Each row is a point. Examples show where two turns around zero, p and q, send a point. Write where each new point lands after one turn and then the other. Backwards means that the second turn is done in reverse. Each puzzle has new turns, and all numbers are rounded.
(in the rows, 128 means zero)

Turn p:
[176 122  97] => [184 136 121]
[125 164 138] => [112 161 135]
[ 78 167 115] => [ 80 155  93]
[183  72 143] => [183  86 167]
[ 99 131 135] => [ 99 123 122]
[107 112 141] => [108 106 131]
Turn q:
[171  50 121] => [195  93  81]
[ 89 144 113] => [ 83 126 126]
[131 148 118] => [119 149 129]
[147 175 149] => [131 166 167]
[103 124 140] => [112 108 139]
Where do these land?
p, then q: [159 109 174] => [162 102 168]
q, then p: [130 179  99] => [ 91 171 113]
p, then q: [141 121  91] => [144 153 101]
p, then q: [150  94 160] => [165  97 147]
p, then q backwards: [122 113 145] => [110 125 143]
q, then p: [ 66 152  99] => [ 70 109  89]

Turn p:
[152 139 139 154 115 122] => [135 136 119 155 109 148]
[143 151 171 154 141 195] => [187 117 131 112 124 192]
[130 131  63  94 128 104] => [ 89 145  89 107 136  83]
[124 126 144 185 125 156] => [137  95 126 147 125 180]
[117  80  93  68  87  96] => [ 85 120 140 106  96  48]
[ 90 101 115 109 186 132] => [131 101 137 108 192 100]
[152  80 110  90 128  88] => [126 124 122 142 116  51]
[102 182 134 150 128 126] => [108 158 135 127 147 177]
[142 161 183 147 115 133] => [156 155 154 148 109 171]
Turn q:
[ 93 216 142 179  70 126] => [ 88 163 142 166  27 108]
[168 128 129 103 125 164] => [169 150 153 120 140 151]
[179 121 109 105 158 120] => [171 139 132 124 173 107]
[106 109 120 164 147 136] => [118 111  89 150 129 144]
[ 90 107 142 108 179 114] => [ 82 121 110 119 179 134]
[107 121 165 147 118 103] => [ 92  96 144 145 118 124]
[152  94  88  90  98 132] => [176 115 127  71 128 128]
Where do these land?
q, then p: [ 94  93  90 121  88 148] => [120 116 116  75  90  92]
p, then q: [182 147 150 153 143 171] => [204 148 131 134 118 140]
q, then p: [123 100 116 110 171 140] => [144 123 100 106 168 117]
p, then q: [148 168 159  99 161  88] => [124 175 145 177 129  89]
p, then q: [129 173 114 147 162  83] => [111 173  85 167 128 118]
p, then q backwards: [ 94 167 103 127  90 159] => [ 70 122 133  93 110 155]
p, then q: [173  99 106 139  96 103] => [138  93 106 122  78 100]
p, then q backwards: [ 98  93 160 163  89 171] => [124  83 173 140  70 137]
q, then p: [110 110 153  94 151  88] => [131 120 164 127 178 101]
